Each row is a point. To make a cloud, some directions were put in groups of two or more. Within a group, all points are equally far from the middle, so they leave a hole (a ring in 2 directions, a hollow ball in 3). The other directions are filled evenly. Then the cloud was stretched, turned, moved and blurred a little. How many holes are there, and how many directions does each take, smallest first?

Cloud, 14 rows:
[[-1.9 -6.3]
 [ 0.3 -4.9]
 [ 2.9  3.4]
 [ 2.1  1.4]
 [-1.5 -2.4]
 [-1.2 -3.8]
 [-1.1  0.4]
 [ 1.6 -0.9]
 [ 3.0  0.1]
 [ 2.4  2.4]
 [-2.9 -3.6]
 [ 0.0  4.6]
 [-3.0 -2.8]
 [-1.7 -1.5]]
Holes: 0

Cloud (15 x 2):
[[-1.5 -1.3]
 [ 1.6  2.6]
 [ 1.3 -1.6]
 [ 1.0 -1.7]
 [ 6.1 -0.2]
 [ 0.1  0.3]
 [ 7.2 -0.2]
 [ 2.0  4.2]
 [ 4.1  1.7]
 [ 1.5 -4.5]
 [-0.7 -0.4]
 [ 5.2  1.7]
 [ 2.0 -0.4]
 [-3.3  0.3]
 [ 0.3 -0.9]]
Holes: 0

Cloud:
[[-3.4  0.6  4.6]
 [-2.0 -2.2  4.4]
 [-4.5  0.3  1.6]
 [ 0.2 -1.0 -2.0]
 [-0.6 -0.3  5.3]
 [-4.5 -1.8  2.5]
 [-1.2 -2.9  3.8]
 [ 1.0  1.9  3.3]
 [-3.5 -2.7  2.7]
 [-0.7  2.2  2.4]
 [-4.4 -0.5  0.8]
 [ 3.6  0.8  2.6]
 [-2.7 -2.8 -0.1]
 [-3.0 -1.9  4.4]
 [ 2.7  1.5  2.3]
 [ 1.6 -1.9  4.4]
 [-3.2  1.2  4.0]
 [-3.5  1.4  2.9]
 [-1.9 -3.2  3.0]
 [ 0.8 -2.3  4.3]
 [ 1.9 -2.3 -1.9]]
Holes: 1 (3)

Cloud:
[[ 4.2  0.7 -3.4]
 [ 2.0  1.1 -5.6]
 [-2.3  1.7 -1.5]
 [ 1.2  2.6  1.1]
 [-0.9 -4.9  4.7]
 [ 1.7  2.0  0.1]
 [ 3.4 -2.3  0.0]
 [ 3.0 -0.4  0.8]
 [-1.4 -2.1 -0.8]
 [-3.7 -0.2  7.5]
 [-0.5 -3.2  1.9]
 [-2.3 -4.5  2.4]
 [-4.2 -3.6  2.2]
 [-2.5  2.6  2.8]
 [ 2.8 -0.7 -2.1]
 [-3.3 -2.8  1.1]
 [-0.8 -0.8  1.6]
 [ 0.3  0.7 -0.5]
 [ 1.3  6.0 -0.3]]
Holes: 0

Cloud (28 x 4):
[[ 2.1  4.2  2.4  0.3]
 [ 2.7  1.2  2.9 -0.8]
 [ 2.0 -0.4 -0.2 -2.1]
 [-2.7  3.8  2.7  0.0]
 [ 4.8  2.3 -2.1  0.3]
 [-0.3  3.4 -1.2  4.2]
 [-2.9 -0.2 -2.6  1.5]
 [-1.5  2.9  1.5  3.3]
 [ 4.0 -2.2 -4.5  3.6]
 [ 3.2 -3.4 -3.5  2.3]
 [ 1.9 -0.1  1.1 -2.0]
 [ 0.6  1.5  2.6 -2.0]
 [ 0.4  0.8 -4.3  3.9]
 [-0.8  3.3 -2.9  3.4]
 [ 6.8 -1.5  0.2  5.3]
 [ 1.8  4.0  2.7  0.1]
 [-1.0  5.3  0.5  2.1]
 [-0.3 -1.7 -3.6  2.5]
 [ 6.1  1.5 -1.8  1.3]
 [-1.8  0.3  1.2  3.0]
 [ 3.9  0.1  2.6 -0.1]
 [-3.8  0.5  0.2  1.1]
 [ 7.1  0.1 -2.4  2.6]
 [ 2.1 -3.3 -3.2  2.5]
 [-2.6  2.5  1.0 -2.9]
 [-1.3  3.9  3.2 -0.6]
 [-0.4  3.6 -1.0  4.0]
 [-1.2  4.6  1.0  2.6]]
Holes: 2 (2, 2)

Cloud:
[[-4.0 -1.9 -0.8  0.3 -4.2 -0.5]
 [-0.1  4.8  1.5 -2.2 -2.8 -1.2]
 [-1.9  3.5 -1.8 -0.8 -4.1 -3.2]
 [ 0.1  1.3  4.8 -5.2 -2.3 -0.2]
 [ 1.5  3.4  0.7 -6.2 -0.5 -1.3]
 [-4.6  1.0  0.2  2.5 -5.4 -2.4]
 [ 1.0 -2.4 -2.0 -1.3  4.5  6.0]
 [-3.5 -2.1 -3.4  5.1  0.4 -3.9]
 [-3.1 -1.2  2.9 -1.3  1.5  1.9]
 [-1.9  1.5  5.2 -2.5 -2.2 -0.6]
 [ 2.9  0.7  3.0 -4.2 -2.3 -1.0]
 [ 4.8  0.6 -1.0 -4.9 -1.9 -0.4]
 [-2.9 -1.5 -1.7 -1.0 -0.3  4.1]
 [-3.6 -0.9 -3.3  4.2 -3.0 -4.3]
 [-0.2 -1.8 -1.5 -0.5  0.3 -5.7]
 [ 0.1 -1.9  0.9  2.0 -4.2 -0.9]
 [-1.0  2.9  0.0  1.0  1.3 -3.1]
 [-1.4  4.2  2.3  1.4 -1.5 -1.9]
 [-1.3  2.0  3.8 -1.1 -4.7 -4.4]
 [-3.2  1.0 -3.3  3.5  1.5 -1.2]
 [-3.5 -1.0 -2.4 -1.7 -3.0  1.6]
 [-2.6  1.2 -2.4  4.2 -2.4 -3.8]
 [-0.8 -3.7 -3.8  0.0  0.6  1.5]
 [ 2.5 -2.6 -0.5 -4.9  2.7  5.4]
 [-1.0  4.7  2.7 -6.7 -1.0 -0.2]
 [-2.4  3.5  4.6  1.2 -1.5 -2.3]
 [-3.0 -1.3 -3.4  1.4 -0.5 -3.2]
 [-0.6 -0.4 -4.2  0.9 -4.5 -1.7]
 [-0.9  3.7  4.9 -3.1  0.3  0.3]
 [ 0.8 -2.0 -3.7  4.0  2.6  0.4]
 [-1.4 -1.0 -0.4  0.3 -2.7  3.8]
 [ 0.7 -1.5  4.2 -1.2  1.8  3.0]
 [-4.1 -0.9  1.7  2.6 -0.5  3.5]
 [-2.8 -1.4 -4.0  3.3 -0.7  1.0]
 [ 2.4 -1.8 -3.8  1.1 -0.7 -0.6]
 [-1.1  0.2 -2.5 -2.6  2.2  0.3]
 [-3.3 -1.8 -3.8  6.1  1.8 -0.5]
 [ 2.6 -2.9 -0.9 -1.0 -1.9  2.9]
 [-0.4 -2.7 -1.5  2.4 -2.6  1.7]
 [-0.8  3.3  4.0 -3.9  1.3 -0.1]
 [-3.0 -2.8 -3.3  2.6 -1.9 -0.2]
 [ 0.1  2.9 -0.4  3.0  0.8 -0.9]
 [-1.1 -2.5 -3.6  2.3  1.3  3.8]
 [-1.1  3.4  2.6 -7.6 -2.9 -1.8]
 [ 1.3  1.7  1.5  1.8  0.8  2.4]
 [ 2.8  1.4  0.5 -7.0  1.9  1.2]
 [-4.3  0.3 -1.9  1.7  1.3 -1.9]
 [-2.4 -3.5 -2.2  6.8 -0.8 -0.1]
 [-2.5  0.8  5.3  1.3  0.7  2.8]
 [-2.9 -1.9 -2.2  6.3 -1.6 -0.1]
 [ 2.6  0.6 -2.1 -1.0 -2.2  2.3]
 [-3.5  1.4 -0.6  3.1 -4.9 -2.7]
 [-2.4 -2.1 -4.0  0.4 -1.7 -3.1]
 [ 3.2  0.5 -3.2 -1.3  0.2  0.7]
 [-3.9  2.5  1.3 -2.1 -6.6 -1.8]]
Holes: 1 (4)

Cloud:
[[-3.5  2.9 -2.8  1.5 -2.2  4.6]
 [-3.7  3.2 -1.1  3.5  1.5  3.1]
 [ 3.3 -4.1 -1.3 -2.6  2.9 -1.9]
 [-3.8  1.3 -0.8 -3.9  0.4 -2.7]
 [ 2.3  1.5 -1.6  0.4 -0.1  5.5]
 [-3.8  0.4  1.0 -1.2 -1.1 -6.5]
 [ 2.6  2.7  1.9  2.1 -0.5  2.8]
 [-4.0  4.1  0.1 -2.8  1.0  1.0]
 [-2.6  3.3 -6.5 -1.1 -2.3  1.3]
 [-0.7  4.5 -2.1 -1.9  1.4 -2.1]
 [-2.4 -2.0 -4.0 -2.6 -2.6 -2.8]
 [ 3.5 -1.0 -4.4 -0.9  0.8  3.8]
 [ 4.2  1.3 -3.4 -2.3  0.4  2.1]
 [-1.2  2.1  1.0 -2.1  1.4 -5.7]
 [-4.4  3.4 -0.5  4.2 -0.6  1.5]
 [ 0.9  0.9 -3.9  1.5  1.5 -3.6]
 [ 0.0 -2.1  2.7 -1.7 -3.2 -4.8]
 [ 1.4  2.1  0.0 -2.7  2.7 -3.0]
 [-4.4  4.5  3.4  0.5 -2.9 -3.2]
 [ 2.1 -3.5  1.4 -2.0  3.5  2.7]
 [-0.7  0.7 -3.8 -0.1 -1.8  5.1]
 [ 4.3  1.6 -0.6  0.0 -1.9 -2.9]
 [-3.0  4.7 -1.7  2.7 -4.5 -2.3]
 [ 1.3  0.8  2.9 -2.4  4.6  1.9]
 [ 2.2  3.6  3.2  2.3  2.2  2.4]
 [-0.3 -3.3 -1.7 -2.6 -3.2 -4.5]
 [-4.0 -0.9 -3.2 -2.4 -0.6  0.7]
 [ 1.5  3.8 -2.6 -1.1  1.9 -1.8]
 [-0.5  3.1 -3.1  2.7 -0.1 -4.0]
 [ 0.0 -3.4 -1.0 -2.4 -3.1 -4.6]
 [ 2.2  2.2  3.9  0.7 -1.5 -0.1]
 [ 1.3 -1.7  6.1  0.6  3.3  0.3]
 [-5.0  0.6  1.5  2.7 -1.6 -1.8]
 [ 1.5 -3.0 -4.6 -1.9 -2.6 -2.0]
 [-1.5 -0.9  1.8 -2.3 -3.7 -5.4]
 [-1.9 -0.9 -0.5 -1.5  4.4  0.0]
 [ 3.9 -1.4 -4.3 -0.5  2.8  1.0]
 [-4.9  0.9  2.2  3.0  0.5 -0.9]
 [ 4.3  1.4 -2.6 -2.9  0.6  1.2]
 [ 1.0  1.5  4.7 -0.4 -1.2  1.3]
 [-5.0  1.7 -0.2  2.9 -0.1  2.1]
 [ 1.1  3.8  0.3  4.2  0.9 -2.2]
 [ 2.7 -0.2  4.7 -0.7 -0.8 -3.6]
 [-1.0  3.8 -0.9  1.0 -5.3 -2.3]
 [ 2.2  2.4  0.9 -1.4  1.7 -4.7]
 [-1.2  2.8  1.5 -2.4  4.0  0.9]
 [-5.4  3.3  3.3 -1.2  0.4  1.6]
 [-3.9  5.0  3.6  1.3 -1.2 -3.8]
 [ 0.6  1.9 -2.7  2.9  0.8 -4.1]
 [-4.2  1.2 -1.5  1.3  2.2  2.7]
 [-1.0 -0.3  2.9  0.2  1.9 -6.5]
 [ 2.2  3.5  2.2  3.8  1.6  1.0]]
Holes: 3 (2, 2, 2)

Cloud:
[[ 2.9  1.1  3.6 -4.6  1.8  3.8 -0.2  6.1]
 [-2.9 -2.0  2.5 -1.5  4.3  5.9 -0.4 -4.2]
 [-0.8 -0.5  3.3  1.1  0.6  3.5  4.0 -4.6]
 [-0.3  2.9  2.3 -2.0  0.3 -4.7 -0.7 -3.6]
 [-1.2  1.1  1.7  1.0 -6.3 -2.3 -0.6 -0.7]
 [ 1.7 -2.0  1.2 -1.3 -3.8 -0.8  5.6 -5.4]
 [-3.4 -2.1  0.1 -0.4 -1.8  2.0  3.0 -6.6]
 [-1.3  0.5 -2.1  2.7  0.1  0.5 -1.8  2.9]
 [ 1.5  1.7  0.5  4.0 -2.1  1.5 -0.1  0.7]
 [-4.4  0.2 -0.4  0.4 -4.6  1.7 -3.6  3.7]
 [ 0.8 -0.2  2.2 -6.3 -1.1  1.8  5.2 -0.3]
 [-0.8  0.4 -2.7  2.2 -4.7 -1.4  1.2  2.6]
 [ 2.2 -6.0  2.5 -2.5  1.7  2.3  0.9  2.9]
 [ 2.0  1.1  1.2 -1.0  1.5 -4.3  1.9  0.3]
 [ 3.0 -0.5 -1.2 -4.0 -1.8 -1.3  1.8  0.2]
 [ 1.8  0.6 -0.8 -1.2 -6.0 -2.5  0.8  4.9]
 [-1.5  0.8  3.1 -3.4 -4.5 -2.1 -1.7  1.9]
 [ 4.4  2.9  0.5 -5.7  3.6  4.9  0.1 -0.9]
 [-2.9  1.3  1.4  0.1 -3.3 -0.3  1.1  6.6]
 [ 0.6  0.6  1.3 -2.0 -2.7 -3.6  1.0  7.7]
 [ 2.8 -0.7  1.4 -2.0 -2.8 -0.5 -2.8 -1.6]
 [-3.4 -4.4 -1.9  2.0 -1.0 -1.4  3.1 -6.7]
 [-1.4  0.7  2.1  1.6 -5.3 -3.5  1.0 -0.5]
 [-2.0  1.2  5.4 -1.0 -1.3  1.0  2.1  3.1]
 [ 0.0  1.9 -2.1  3.4 -1.5  0.6 -0.4  1.6]
 [-3.3 -0.6 -3.9 -1.1 -1.6  0.0  3.8 -2.4]
 [ 4.6 -0.3  0.8 -4.6 -0.1  2.3  5.1  0.0]
 [ 1.1 -2.7  1.5  2.2  0.0  3.5  4.8 -2.5]
 [-3.2 -0.7  3.9  0.6 -4.7 -3.9  1.3  2.4]
 [-2.3 -1.2 -0.7  4.0 -2.2 -3.3  3.6 -2.1]
 [ 1.3 -1.4  3.4  2.1 -2.0 -0.5  3.8  2.8]
 [ 1.3 -1.7  1.4 -0.7 -3.1 -2.6 -4.0  1.9]
 [ 0.4  2.6  0.9 -3.3  0.7 -2.5 -1.0  5.4]
 [ 1.9  4.1  1.7 -2.9 -1.4 -1.0 -2.8  7.4]
 [-0.9 -2.0 -3.3  2.7 -4.7  1.1 -1.8  2.4]
 [ 4.0  3.1  1.4 -0.5 -1.2 -1.6  4.4  1.0]
 [-1.5 -1.3 -0.3  2.0  2.5  2.2 -1.9  5.1]
 [-2.3  2.8  3.7  1.2 -1.7  2.6 -1.3  1.6]
 [-2.3  0.9  1.4  0.1  2.4  6.1 -3.1  4.5]
 [-6.1 -1.4 -1.4 -1.4  0.2 -0.5  0.2 -1.9]
 [ 1.8 -1.3 -3.4  0.6  0.1  5.2 -0.3 -4.0]
 [-2.8 -1.4  1.6 -0.8  4.0  5.9 -1.2  4.0]
 [ 0.7  1.4  3.5 -2.5 -1.3  4.5  3.6 -4.5]
 [ 1.6  0.4  1.4 -0.3 -0.9 -4.1 -1.5  2.8]
 [ 2.3 -0.6  3.6 -2.5  0.3  0.7  2.3  7.8]
 [-3.7 -0.2  2.8 -0.4  3.7 -3.1 -0.9 -2.4]
 [ 4.3 -0.1 -0.4 -5.1  0.1  1.7  2.6 -0.8]
 [ 0.4 -3.6 -2.9 -1.0  2.0  2.0  1.3 -4.0]
 [ 3.3  4.5  2.5 -4.9  2.5  1.9  1.1  2.8]
 [ 2.9  2.5  1.9 -0.5  1.8 -2.1 -1.3 -0.2]
 [-4.0 -1.0 -1.1 -3.0  1.9  2.2  0.5 -5.8]
 [-1.9 -0.5  0.7 -2.1 -2.6  4.9  1.7 -1.9]
 [ 1.1 -0.5  1.2  1.8 -1.6  2.3  2.8  5.3]
 [-1.8  3.2  2.2 -0.6 -1.3  1.8  1.7  3.3]
 [-1.8  1.6 -0.8  0.8 -2.8 -1.0  2.7  4.3]
 [-2.4 -3.2 -1.3 -1.2 -2.2  4.7  1.4  1.8]
 [-4.2 -4.3  0.1  4.7 -1.9 -2.4 -0.1  1.3]
 [-0.6 -0.4 -0.9  3.4  0.3 -0.1  3.6 -0.1]
 [ 1.4  1.2 -0.2  3.3 -6.2 -0.6 -2.2  5.9]
 [-0.5  2.1  3.4  1.3 -0.9 -0.3  4.1 -3.4]
 [-1.5 -2.9  1.2  4.5 -1.8  0.1  1.2  4.3]
 [ 1.4 -2.7  0.1  1.3 -6.6  0.3  0.9  0.1]
 [-3.8 -0.4  2.8  0.1  1.2  4.4  0.6  3.6]
 [ 0.5  1.2  2.7 -3.2 -4.4  4.1 -0.2 -1.1]
 [-0.8 -0.4  2.1 -6.2  2.7  2.0  0.6 -4.2]
 [-1.2 -0.5 -1.0 -4.2  1.7  4.2 -3.2 -0.3]
 [ 0.1 -0.1 -1.1 -3.4 -0.9 -1.2 -3.0  4.2]
 [-0.2 -3.1  2.0  1.1 -6.1 -4.4  0.8  4.0]
 [ 2.6 -0.5 -2.3  0.9 -5.6  1.5  2.0 -2.2]
 [-0.7 -0.3 -3.6 -0.5  0.4 -1.1 -2.0  0.0]
 [ 2.6  5.5  1.9 -3.4 -0.5  5.2  3.0 -0.7]
 [-0.1 -3.6 -0.9 -0.5  0.9  0.1 -1.4 -4.3]
 [ 1.3  1.0  5.3 -5.6  1.2  4.1  0.2  0.3]
 [-2.5 -3.2 -0.7  2.5  1.4 -1.6 -1.9  4.2]
 [-0.4  0.1 -1.3 -0.6 -5.0 -3.9  4.9  3.4]
 [-3.3 -1.0 -1.1  1.7  0.2 -0.5  3.0  3.7]
 [ 2.9 -4.0  3.1 -1.5  2.9  3.9 -1.8  3.9]
 [ 1.6 -2.3  1.1  2.0 -0.4  3.4  4.8  0.3]
 [-5.2 -2.8 -0.3  0.7 -2.4 -1.4  3.2 -5.6]
 [-2.4 -2.6 -2.1  3.7 -1.9 -0.5 -3.0  4.3]
 [ 0.8  4.6  0.6 -1.2 -0.5  2.4  4.0  1.1]
 [ 4.1  3.2  1.7  1.0 -3.3  0.1  0.0  4.5]
 [ 5.6 -0.1  2.9 -2.2 -1.3  3.3  0.4 -1.5]
 [-2.0  1.5  3.1 -0.9  0.9  4.3  3.5 -2.0]
 [-4.0 -1.9  1.3  0.6  2.1  3.2  1.1  5.5]
 [-0.3  2.5  2.0 -4.5 -2.3 -2.0 -1.5 -2.5]
 [ 0.9  0.4 -1.1 -0.1  3.5  6.2  0.7 -0.3]]
Holes: 3 (2, 2, 2)

Cloud (73 x 8):
[[-3.4  2.9 -0.9 -2.3  2.6  2.0 -1.0 -4.4]
 [-5.1 -2.7 -2.2  3.0 -3.7  2.5 -0.8 -2.7]
 [-1.5 -3.7 -0.6 -2.4  1.7 -4.4  1.1 -0.1]
 [-0.4 -5.8  0.6 -1.7 -1.7  2.2  0.1 -2.8]
 [-2.1 -0.2 -4.7 -0.1 -2.9 -2.1  4.1 -2.7]
 [ 0.6 -2.5 -0.4 -2.0  3.1 -4.2 -5.0  0.1]
 [-0.3 -4.0  0.6 -3.6  0.0  0.7 -3.7  2.2]
 [-2.6 -0.9  0.1 -4.4 -4.5  0.2  0.7  0.4]
 [-0.4 -4.6  0.3 -2.7 -2.4  2.6  0.7 -0.1]
 [-6.2 -0.9  0.5  0.9  0.2 -1.0  1.0  1.9]
 [-1.1 -1.2  2.6 -0.3  4.0  3.0 -2.6 -6.2]
 [-2.3  3.6  0.5 -1.3 -0.6  1.4 -4.9 -1.2]
 [ 0.0  1.5 -3.8 -2.8  3.6 -5.3 -2.0 -1.6]
 [ 1.0  3.3 -2.8 -1.6  1.3  2.2 -0.1 -0.2]
 [-5.5  1.2 -3.0 -0.1 -0.9 -5.5  1.1 -3.7]
 [ 1.5  3.8  4.2 -2.8  0.6 -2.7  2.4  0.8]
 [-1.8 -1.9  2.7  4.4  0.2 -1.5 -2.4 -0.9]
 [-5.5  3.5 -0.1 -1.6 -1.0  1.7  0.8 -0.2]
 [-1.6 -0.9  4.5  3.3  2.6 -0.8  1.6  1.1]
 [ 0.7 -2.0 -0.3  0.3  5.7 -4.3  1.6 -0.7]
 [-0.9  3.5 -3.4 -0.2 -0.1 -6.7 -3.4  1.1]
 [-2.1  3.2 -4.0  4.2  0.8 -5.7  1.1 -0.7]
 [-3.3  1.5 -2.8 -0.7 -1.4  3.6 -3.7 -1.1]
 [-0.3 -2.5 -3.1 -0.3  0.3  1.4  4.3  0.2]
 [ 2.3 -0.1  0.7  2.8 -0.9 -2.2 -1.3  2.3]
 [-4.5  0.7 -4.9  0.8 -4.9  0.5  1.6 -3.1]
 [ 1.3 -0.6 -1.0  4.6  3.4 -1.0  3.7 -1.4]
 [-1.3 -4.4  1.0  3.8 -1.2 -1.3 -1.6 -2.4]
 [-2.4  1.0 -1.6  0.8  0.2 -1.2 -6.5  1.0]
 [-3.3 -0.9 -3.6 -1.2 -2.4 -0.5 -5.2  0.6]
 [-1.8 -3.9 -0.2  3.5  2.3  0.7  4.5 -0.4]
 [-2.7  2.9 -0.1 -2.6  1.3 -3.5  4.6 -2.6]
 [-2.2  0.4  1.4  3.6 -1.5  3.2 -0.2 -5.2]
 [-3.3 -3.5  5.4 -0.1 -0.1  0.5 -0.1 -2.1]
 [-1.7 -5.2 -1.1  0.3 -2.2  3.3 -2.4 -4.6]
 [-5.6  0.9 -5.2  2.4 -2.6  2.1  0.3 -3.9]
 [ 2.8 -2.1  1.3 -3.6  1.6  3.0 -4.0 -1.4]
 [ 2.1 -1.6 -0.8 -1.9  1.2  2.6 -3.1 -4.5]
 [-0.6  0.9  4.2 -4.3 -1.3 -2.2  1.2 -3.4]
 [ 1.5  0.6  3.3  1.0  3.7 -2.8  1.0 -3.7]
 [-0.7 -2.4  5.5 -2.5  5.7  1.4  0.6 -2.6]
 [ 1.1  1.6 -2.1 -0.2  1.4 -6.2  0.9  3.9]
 [-2.4 -0.2  5.6 -1.5  4.9  1.7  0.1  0.8]
 [-4.8 -0.1 -3.1  2.5  1.0 -4.5 -3.5 -2.9]
 [ 1.4 -0.3 -3.3  0.5 -0.3 -4.0 -2.9  2.8]
 [ 0.5 -5.9  0.6 -0.7  4.5  0.4 -2.5 -1.9]
 [ 3.3 -2.9 -1.3 -2.4  2.1 -0.5 -1.9 -1.5]
 [-2.8  0.0  2.9  1.2  5.8 -2.7  0.3  1.9]
 [-2.8 -5.6 -0.9  1.6 -1.4  2.3 -1.0 -5.5]
 [-1.9  2.8  3.8 -2.3  3.6 -2.5  1.4  4.0]
 [-6.8  1.5 -1.1  1.0 -1.5 -0.7 -2.5 -3.2]
 [-1.7  3.3  2.8 -1.1  4.3  1.7 -3.1 -0.8]
 [-0.7 -1.1  3.5 -4.6  2.7 -2.0 -1.0  4.7]
 [ 1.9  1.1  0.4 -1.4  4.0 -6.1 -2.5  0.1]
 [-1.6 -3.2 -2.8  3.1  0.0  2.5 -2.4  1.9]
 [-3.1  0.1  3.0 -4.4  4.4  1.9  0.9 -1.8]
 [-3.8  2.4  0.2  1.7  0.6  3.8 -0.9  0.1]
 [-3.3 -1.4 -4.9  4.3  4.4 -2.9  0.9 -1.6]
 [-2.9 -0.3 -2.1  0.3 -1.6 -5.4 -4.2  0.6]
 [ 0.0 -2.5  5.9 -4.4  3.2 -1.9 -2.4  1.6]
 [-2.2  2.8 -2.5  4.9 -0.2  0.9 -2.0 -0.1]
 [ 0.4 -0.3 -1.4 -4.7 -2.3  2.4  0.4  0.0]
 [-4.3  0.7  0.9  1.4  4.3 -2.5 -4.3 -2.6]
 [-0.2 -5.5 -0.3  1.5  3.2  1.6 -2.8  1.2]
 [-2.4 -0.9  3.6 -1.7  1.4  0.8  0.7 -6.6]
 [-1.9 -3.3  2.0 -4.1 -1.6 -2.5 -0.3 -2.7]
 [ 1.4 -2.6  1.1 -4.2 -2.4 -0.4  0.3  1.8]
 [-0.4 -3.8 -1.8  3.1  1.8  0.3 -0.9  3.1]
 [-1.7 -1.7  1.6 -5.7  1.3 -0.5  1.0  3.0]
 [ 0.3  0.8 -0.8 -4.3 -0.4 -4.5  3.0 -1.6]
 [ 0.9  0.4  3.8 -0.2  0.0  0.6 -3.0  3.9]
 [-3.8 -3.0 -2.2 -1.3  3.3  3.2 -3.0 -0.8]
 [-4.5  4.8 -4.4 -0.5  0.3 -6.1  0.4 -2.1]]
Holes: 1 (8)
